Each row is a point. To make a cloud, some directions were put in groups of two or more. Within a group, all points are equally far from the middle, so they leave a hole (a ring in 2 directions, a hollow ball in 3). The other directions are filled evenly. Then the cloud was stretched, turned, moved and blurred a little. How many holes are there, and how many directions does each take, smallest first?
In the rows, zero is written as 128.

Cloud (13 x 2):
[[ 70 152]
 [ 86  86]
 [160 120]
 [ 65 125]
 [144  92]
 [161 142]
 [ 83  91]
 [161 131]
 [ 82 165]
 [ 95 173]
 [134 173]
 [156 151]
 [ 66 136]]
Holes: 1 (2)

Cloud (15 x 2):
[[159  88]
 [ 79 156]
 [ 63 128]
 [ 74 172]
 [138 115]
 [153 172]
 [ 70  91]
 [136 169]
 [147  69]
 [159 167]
 [158 147]
 [ 92 188]
 [156  94]
 [131 115]
 [146 135]]
Holes: 0

Cloud (22 x 3):
[[166  76 126]
 [101 166 166]
 [182  97 129]
 [129 124  61]
 [101 136 180]
 [145 108 185]
 [166 169 104]
 [141 101  69]
 [ 74 103 130]
 [148 101  72]
 [ 90 159 160]
 [151 182 112]
 [ 90 149  80]
 [ 71 142 116]
 [110 180 154]
 [185 101 132]
 [132  80 170]
 [125 177  87]
 [112 162 175]
 [128 164  74]
 [168 175 132]
 [108 164  78]]
Holes: 1 (3)

Cloud (27 x 4):
[[149 139 156  90]
 [103 161  69 111]
 [180 128  97 129]
 [ 93 116  89 117]
 [153 102 143 124]
 [152 156 176 160]
 [151 190  92  98]
 [107 178 171 115]
 [174 189 123 157]
 [128 156 162  86]
 [184 158 100 161]
 [140 188  88  92]
 [130 178 177 129]
 [164 184 150 167]
 [161 204 107 131]
 [114 127 144 203]
 [ 98 153 115 203]
 [ 75 129 123 108]
 [159 203 103 126]
 [132 206 149 145]
 [104 187  77 147]
 [149 126 175 142]
 [139 107  77 147]
 [105 180 171 117]
 [134 139 129 212]
 [166 108 103 128]
 [135 212 132 144]]
Holes: 2 (2, 2)

Cloud (30 x 4):
[[124 140 173 144]
 [141 154 105 189]
 [165 113 168  94]
 [112 104  80  54]
 [169  88 110 168]
 [ 72  92 148 136]
 [ 68 144 169 170]
 [109 160 110 118]
 [ 83 108 149 160]
 [121 170  77 108]
 [ 87 143 143 162]
 [137 103 141  80]
 [110 132 163  75]
 [158 107 146  97]
 [171  81 163 156]
 [162 184  87 113]
 [ 85 122 100 160]
 [100 166  95 187]
 [124 176 122 192]
 [134 108 105 150]
 [139 149 119 190]
 [ 84 166  91 119]
 [181 145  79 125]
 [110 191  84  91]
 [174 150  83 166]
 [116 141  98 176]
 [ 64 114 171 150]
 [166 129  86 201]
 [109 170 155  69]
 [ 41 126 168 156]]
Holes: 0

Cloud (47 x 6):
[[135 147 139 125 110 135]
 [143 190 143 121 104 154]
 [132 205 130 147 113  30]
 [159  35 119 121 130 155]
 [157 133  95 132  69 170]
 [132  73 150 102 105 179]
 [166 110 139 140 113 159]
 [126 163 112 174 127 150]
 [122 137 108 129 121  42]
 [ 54 111 164  77 104 103]
 [107  49 114 123 145 122]
 [136 213 153 128  96 117]
 [ 89 185 135 114 147 123]
 [120 170 177 151 140 153]
 [136 145 137 199  99  75]
 [113 204 115 149 128 114]
 [127 108 172  94 136  62]
 [148 110 171  77  91 169]
 [142 125 103  82  94 120]
 [139  48 145 118 137 179]
 [108 207  76 103 121 101]
 [163 150 138 117  99  51]
 [150 164 119 141 127 164]
 [164 199 163 166  87  93]
 [ 72 185 141 139 131 126]
 [148 101 189  64 102 123]
 [139 226 153  99 134 139]
 [156 131 136 125  99 223]
 [ 69 111 142 150 107 195]
 [ 96 144 144 151 167 147]
 [127  85 112 144 161 156]
 [207  75 126 137  83  96]
 [199 147 116 156 110 140]
 [135 126 122  99  70 182]
 [142  42 129  83 153 148]
 [149  97 174 105  80 140]
 [178 147 162 163  92 149]
 [144 117 111  95 117  92]
 [174 204 120  95 139 108]
 [125 188 198 166 129 163]
 [112 150  94 167 157 122]
 [ 69 118 144 146 103 171]
 [131 144  54 117 121  85]
 [169 129 163 161 129 159]
 [170 111 141 151  44 146]
 [120 173 140 184 102  71]
 [159 222 116 118 159  95]]
Holes: 0

Cloud (55 x 6):
[[ 96 135 118 151 190 118]
 [137 128 180  66 181 128]
 [ 91 157 125 126 175 156]
 [175 116 152  98 107  71]
 [ 94 189 148 138 108 167]
 [118  76 167 189 124 140]
 [ 82 125 171 103 134 191]
 [158  72 166  65 166 122]
 [123 178 127 149  61 137]
 [ 82  56 193 138 106 136]
 [ 57  66 164 111 102 130]
 [122 103 161 129 176  59]
 [100 120 181 156 143  82]
 [180 108 169  86 120 147]
 [141  51 163 130 100 147]
 [144  85 142 168  98  99]
 [ 92  57 132  94 164 133]
 [154 146 142  71 128  69]
 [119 148 112 126  70 188]
 [ 72  62 167  82 125 132]
 [186 151 155  95 121 137]
 [163  72 155 119 138 167]
 [147 160 184 163 135 153]
 [106 166 162 124 178 163]
 [ 80  79 183 113 111  83]
 [152 166  89 149 115 139]
 [128 157 179 166 156 169]
 [131  68 120 102  95 161]
 [ 62  84 138 154 150 148]
 [157  60 171 139 111 121]
 [173 127 111 157 177 112]
 [ 74  86 173 119 107 189]
 [146 166 124 100 154  73]
 [ 89  91 166 182 104 111]
 [ 81 130 144 159  55 116]
 [114 112 143 163 125 204]
 [154 129 136  85  59 101]
 [ 72 111 141 102 101  82]
 [102  90 173 110 138  60]
 [121 137 186 162 166 173]
 [121  71 129  58 132 138]
 [ 70 159 151 100  81 141]
 [108  65 112  78 130 126]
 [147  72 134 112  90  77]
 [ 79 150 134 146 102 198]
 [100 158 120 139  65 186]
 [166  64 153 124 126  84]
 [171 152 130 119 189  87]
 [119 158 182 130 185 146]
 [161 171 100 155 125 133]
 [152 137 199 130 112 159]
 [ 65  88 130  85 115 123]
 [ 60 107 134 157 129 176]
 [176 107 145 152 129  84]
 [131 109 116  55  89 122]]
Holes: 2 (2, 4)
